Every row gives one point. Each copy is the shape, with its points in the same order, stretched, turned, moved and blurred by noise. Is it also mirrored, or only turned?
In the rows, zero is written as 100.

Shape, 8 rows:
101	85	62
69	91	81
127	137	97
72	68	107
67	91	95
153	124	159
126	126	65
93	98	74
Copy 1, 8 rows:
44	83	94
61	119	69
104	68	74
76	151	90
73	131	71
166	99	110
68	45	79
58	93	79
Copy 1 is: only turned
Copy 2:
64	71	71
64	101	76
102	85	132
85	100	38
76	108	72
155	82	100
78	69	124
71	82	87
Copy 2 is: mirrored

Shape:
99	119	58	100	114	116
101	77	153	108	92	106
124	119	120	129	146	116
98	114	113	83	107	121
109	93	129	104	125	109
129	120	47	26	110	114
69	81	79	108	106	71
98	94	100	99	48	80
137	119	104	116	104	83
114	141	95	182	94	115
60	163	62	113	114	101
Copy 1, 11 rows:
121	139	91	108	144	61
80	75	121	124	57	117
69	139	116	112	103	81
91	112	121	108	131	95
83	107	113	124	96	103
153	149	80	111	195	111
98	72	60	124	102	55
134	82	95	73	72	99
119	128	80	73	86	109
104	162	118	43	86	52
70	124	78	47	173	45
Copy 1 is: mirrored
Copy 2, 11 rows:
108	72	104	96	100	68
64	96	92	114	107	122
89	64	82	123	136	95
92	69	90	101	94	105
75	79	80	109	117	104
121	56	92	41	98	83
90	117	85	106	94	71
105	114	119	98	92	105
113	87	99	103	134	103
115	84	132	154	127	82
136	77	94	129	76	70
Copy 2 is: only turned
Copy 3, 11 rows:
98	106	89	53	102	107
86	104	125	150	86	94
81	120	58	90	74	77
97	118	120	103	102	79
83	103	93	109	90	76
76	90	166	16	137	48
113	56	74	92	113	119
115	83	161	131	79	111
94	92	115	90	63	74
123	137	52	106	30	139
158	115	50	82	95	123
Copy 3 is: mirrored

Shape (14 x 8):
91	93	108	105	100	121	93	121
119	107	84	101	103	136	74	94
108	73	97	102	108	75	83	42
118	132	106	126	101	77	133	98
115	115	123	93	132	107	78	97
125	119	81	118	123	93	78	112
86	85	83	76	100	82	68	63
95	107	84	120	135	102	60	114
106	118	98	97	112	57	163	90
90	95	92	111	114	72	71	74
121	83	100	145	99	61	143	59
110	144	107	123	70	38	148	104
127	48	105	66	119	56	79	76
88	110	125	125	80	135	100	105
Copy 1:
88	86	90	118	112	100	119	103
109	120	83	138	120	68	106	77
139	136	78	82	68	117	64	79
119	121	151	101	111	86	77	107
70	128	81	114	110	105	78	58
90	105	108	123	114	64	52	78
130	99	71	65	84	113	88	76
83	72	93	138	104	76	56	60
155	112	137	59	114	133	68	123
114	98	95	87	85	100	58	67
169	141	129	102	61	108	60	111
116	104	179	49	96	94	77	125
110	134	47	37	74	144	51	104
83	107	110	134	113	90	139	89
Copy 1 is: only turned
Copy 2, 14 rows:
84	99	92	70	92	128	105	102
87	97	108	100	84	102	67	52
58	115	122	110	154	50	56	90
144	115	119	127	145	96	104	115
80	151	117	116	92	105	92	85
90	99	97	150	103	86	89	81
53	111	111	99	109	40	82	89
52	86	99	141	82	97	95	93
150	135	104	120	143	75	88	154
54	100	116	130	126	60	94	100
117	93	115	122	195	85	60	127
168	113	118	124	172	65	145	134
48	156	71	105	145	47	56	113
104	93	128	55	109	147	116	86
Copy 2 is: mirrored

Shape (17 x 11):
88	123	152	102	66	139	128	83	107	112	94
130	123	136	63	95	86	134	105	65	81	101
114	77	83	126	101	71	72	132	132	121	85
112	110	104	136	70	74	133	63	126	116	100
97	99	97	132	141	72	89	99	99	78	132
60	65	85	72	79	83	141	136	97	58	71
77	89	97	140	80	113	72	88	101	67	118
60	86	159	87	124	83	69	125	88	131	118
59	138	99	127	129	95	81	71	114	79	122
116	95	150	65	134	85	103	106	136	129	93
94	87	121	120	76	104	86	101	92	87	127
111	123	88	113	124	108	105	100	122	73	123
132	76	154	114	143	98	98	97	79	95	76
129	83	80	86	89	75	71	80	115	127	104
131	131	79	71	70	110	141	86	65	129	135
96	140	106	127	61	116	76	83	114	116	76
69	124	87	73	127	111	110	130	134	94	66
Copy 1 (17 x 11):
78	104	94	102	76	172	112	127	167	99	94
113	155	76	85	73	126	93	69	114	94	95
92	78	119	90	89	73	110	142	53	147	90
90	100	89	98	75	106	109	162	129	110	122
107	78	80	66	113	107	73	116	67	110	118
146	102	115	122	75	103	69	83	107	127	83
101	65	122	72	128	103	87	110	105	121	126
112	69	70	83	84	160	119	86	89	126	91
109	68	109	53	99	149	78	122	94	80	129
72	89	66	94	40	141	102	112	101	112	74
97	91	102	87	115	115	102	101	106	128	120
84	96	109	75	98	116	67	122	74	97	118
79	94	38	65	92	122	92	116	125	108	51
88	88	121	89	73	63	119	97	72	111	117
95	145	116	117	88	102	113	79	87	70	134
93	101	140	69	91	126	123	139	119	97	102
110	92	133	96	56	141	74	115	81	92	71
Copy 1 is: only turned
Copy 2 (17 x 11):
80	73	82	101	120	62	65	69	49	64	109
107	103	133	161	69	84	77	56	53	53	67
81	120	97	96	99	136	76	147	142	121	133
126	105	84	61	128	117	45	119	65	71	113
135	86	120	63	77	102	57	96	128	114	118
121	123	95	120	34	92	117	128	37	74	83
114	110	104	61	109	55	59	109	106	133	127
66	84	121	63	82	92	101	79	154	73	128
141	67	70	30	102	70	66	70	131	118	104
90	63	94	123	77	105	87	97	133	39	109
95	107	126	86	108	72	69	101	98	108	131
131	70	98	108	94	85	69	86	101	121	110
82	85	127	112	44	89	25	104	111	63	90
89	113	114	107	127	111	91	148	132	99	97
92	87	144	146	134	112	103	88	36	97	72
73	109	60	85	142	81	63	80	102	124	103
99	67	52	121	64	95	118	88	93	99	86
Copy 2 is: only turned
Copy 3:
125	56	112	76	142	95	105	102	103	129	131
124	67	75	53	72	110	99	108	47	113	134
121	141	118	146	79	102	112	130	93	82	94
111	61	141	119	91	112	112	78	88	86	102
113	119	73	112	55	87	102	72	95	111	80
128	153	112	70	70	141	140	114	118	110	94
86	115	96	107	92	81	126	84	114	137	100
137	126	35	137	126	116	129	107	125	122	91
79	103	85	99	102	92	88	63	121	119	66
156	96	83	114	128	125	95	121	78	110	82
105	100	88	108	95	103	128	94	105	138	121
105	98	105	90	70	88	73	85	80	126	103
159	102	64	92	68	71	137	102	60	102	98
92	73	115	132	76	117	116	131	85	115	81
81	5	104	75	54	114	57	121	68	127	146
86	72	121	109	124	78	105	114	96	100	112
121	127	107	76	108	112	79	129	102	99	80
Copy 3 is: only turned
Copy 4:
130	146	59	55	94	122	92	108	105	111	79
137	132	78	120	104	102	160	90	83	148	114
83	83	128	114	101	111	55	63	73	107	114
147	111	84	108	131	112	75	72	77	84	117
131	64	105	163	86	61	101	101	124	108	125
77	143	109	128	105	48	136	89	62	66	80
113	92	88	149	106	75	70	100	133	86	57
89	108	93	112	60	109	72	164	80	144	120
144	54	75	125	90	43	87	129	122	113	80
74	105	84	72	110	106	99	110	68	148	155
110	121	99	136	102	100	82	103	123	106	90
131	79	101	113	110	57	112	86	137	124	104
78	92	52	126	79	126	115	86	108	111	145
91	84	123	105	152	135	73	100	74	115	125
177	118	146	78	142	137	132	113	105	122	108
134	87	81	78	109	122	66	78	86	121	53
94	78	99	64	83	51	121	104	75	117	79
Copy 4 is: only turned

Shape:
110	104	91	137	116	88	109	107	84	102	85	121
114	110	101	100	107	99	95	80	77	102	83	85
108	85	95	102	66	92	127	94	82	39	83	57
65	100	101	95	83	87	93	109	110	96	89	119
105	110	76	91	114	96	101	96	87	92	122	113
80	112	104	108	117	103	105	104	81	103	93	121
100	94	101	90	115	101	103	107	123	82	100	99
105	107	79	95	101	110	94	59	103	89	108	121
108	106	104	93	104	97	120	88	103	86	128	115
117	99	104	100	63	105	97	108	136	95	85	112
106	106	104	95	113	96	95	92	77	86	80	117
114	109	99	104	108	123	118	99	81	98	85	97
104	112	89	89	80	89	111	83	134	93	90	110
103	68	99	102	116	90	121	104	80	92	94	90
91	107	108	120	112	100	92	101	87	99	92	108
Copy 1, 15 rows:
73	97	118	114	116	125	97	114	79	123	121	85
74	107	87	121	109	103	100	100	125	94	121	113
89	183	120	110	131	115	124	123	151	116	111	79
115	92	114	97	113	102	134	100	76	92	101	84
86	119	124	76	75	103	81	93	99	115	98	100
86	101	111	112	116	91	108	91	72	98	108	101
109	113	101	104	74	94	104	109	104	114	96	104
81	114	84	71	60	107	86	113	100	107	121	114
106	127	101	69	83	102	77	113	101	114	99	116
111	85	71	92	92	122	111	143	116	109	88	101
71	107	112	114	100	103	114	108	103	104	121	121
74	117	86	115	111	85	93	105	115	110	99	109
110	101	78	73	80	112	107	106	110	123	95	112
91	122	132	104	116	80	100	116	113	133	124	83
88	100	104	125	114	111	105	108	80	88	118	93
Copy 1 is: mirrored
Copy 2 (15 x 12):
99	109	64	91	106	108	54	93	92	96	103	102
89	120	105	106	106	109	70	92	75	106	89	115
137	96	93	91	185	114	75	92	93	92	63	65
114	95	95	84	101	132	136	111	121	64	112	76
94	81	87	100	95	88	82	114	70	98	92	84
99	90	81	89	103	115	91	105	94	67	102	108
106	82	109	110	108	89	98	105	94	87	129	79
79	103	119	99	97	106	56	109	81	111	90	63
91	73	111	118	106	86	74	97	106	86	93	56
125	108	143	118	81	121	100	97	140	98	94	74
104	110	101	111	106	122	71	94	60	67	104	96
112	106	114	94	108	97	65	96	84	92	78	117
99	118	123	113	98	99	88	117	124	80	86	55
101	98	72	82	119	77	92	86	76	88	109	82
98	94	84	93	110	129	86	95	98	96	115	112
Copy 2 is: mirrored
Copy 3 (15 x 12):
105	97	91	60	119	84	117	71	108	84	100	136
115	88	125	80	103	87	69	122	105	100	100	124
124	100	125	124	63	124	55	89	5	61	103	144
73	110	93	105	126	118	115	90	89	77	102	64
116	110	79	99	108	60	86	94	118	103	83	90
104	95	86	68	115	103	106	92	117	96	90	90
100	105	94	115	101	107	122	115	87	105	96	96
89	103	91	107	96	44	94	126	99	99	56	86
111	129	108	111	85	70	100	99	101	100	75	86
70	120	117	145	107	121	110	108	91	64	91	102
98	105	93	79	118	90	78	98	95	109	88	113
131	86	101	93	92	112	84	108	109	91	78	121
100	124	108	132	107	83	119	121	83	73	78	84
130	92	127	96	104	107	102	70	75	110	106	119
86	92	99	66	108	100	104	100	108	92	105	109
Copy 3 is: only turned
Copy 4, 15 rows:
102	115	127	115	79	134	101	102	83	132	112	85
102	111	132	99	115	120	66	108	104	108	108	100
141	113	90	104	98	59	44	106	122	145	135	83
94	82	102	83	67	104	89	77	114	108	88	104
117	125	120	83	93	124	93	104	103	85	101	89
107	87	124	101	91	135	89	100	88	118	73	95
104	128	90	84	88	92	97	93	80	104	94	127
105	116	117	70	77	121	86	125	96	81	118	115
98	111	98	70	95	111	102	118	70	100	95	89
90	99	80	88	93	90	121	86	109	106	135	129
118	94	137	85	103	131	76	95	87	106	105	111
123	104	108	112	119	132	86	112	92	118	99	99
86	118	83	61	81	108	100	82	104	102	135	119
119	124	96	114	99	112	65	95	74	111	95	79
96	93	129	103	91	112	91	111	93	120	84	103
Copy 4 is: mirrored

Shape (16 x 12):
73	141	84	117	75	74	93	101	125	130	74	83
110	71	134	140	91	60	89	134	133	133	85	114
58	109	141	74	129	138	84	71	76	74	83	87
137	148	73	118	85	82	135	102	136	70	131	135
77	138	104	160	146	124	101	115	87	141	128	114
127	134	106	142	75	140	124	104	120	83	123	66
126	64	111	91	99	97	80	64	120	123	96	89
126	100	87	89	111	106	62	91	116	77	44	111
68	82	82	118	82	127	46	105	99	148	114	120
56	132	139	131	151	98	48	106	60	80	103	96
92	123	123	134	68	99	99	86	66	78	62	120
125	64	125	73	87	136	109	89	86	144	81	116
132	92	132	85	118	54	121	106	73	106	74	107
123	64	75	130	80	100	92	133	104	128	67	56
67	64	90	90	140	98	73	58	120	113	95	123
117	147	149	129	115	62	111	74	99	151	96	77
Copy 1 (16 x 12):
125	99	113	85	123	76	52	108	106	81	110	63
95	130	78	163	154	129	115	93	120	125	108	82
100	69	120	61	85	165	107	111	42	75	98	112
69	137	75	90	106	56	123	116	153	105	57	82
22	86	147	109	119	155	63	69	112	100	82	50
66	103	88	66	142	94	75	95	95	131	60	83
132	86	84	134	97	111	98	96	78	75	63	133
117	115	65	91	73	67	120	91	71	100	119	111
86	54	66	123	79	143	59	108	86	137	109	63
59	94	135	110	108	180	119	115	30	72	99	49
90	139	87	91	92	139	81	125	79	90	86	82
115	94	101	123	79	143	85	84	116	135	76	143
109	153	150	151	110	125	126	102	111	76	71	134
101	112	94	125	134	74	36	91	94	127	119	111
110	62	87	116	70	125	93	102	86	53	104	117
118	128	177	132	150	137	86	69	100	38	30	77
Copy 1 is: only turned
Copy 2:
95	54	95	78	63	105	95	119	132	77	64	109
94	92	149	84	126	164	63	165	111	94	60	152
72	156	68	92	115	101	88	121	102	77	120	41
136	40	111	126	139	129	63	43	95	117	113	122
105	52	88	89	111	133	33	138	132	161	138	58
83	39	138	104	99	152	101	71	96	87	135	85
92	114	117	127	78	143	99	155	93	76	95	143
100	135	74	63	111	122	92	131	84	61	118	134
89	89	90	94	85	122	78	169	76	147	69	93
99	89	94	84	155	82	39	154	93	99	114	54
80	84	80	62	173	108	118	131	101	81	96	91
97	145	85	83	110	174	116	156	112	111	118	101
137	124	117	90	158	129	94	144	132	83	124	126
83	96	155	65	55	136	126	155	118	94	111	147
76	153	74	128	74	108	56	154	115	128	89	115
120	38	108	108	115	142	77	148	151	62	107	109
Copy 2 is: mirrored
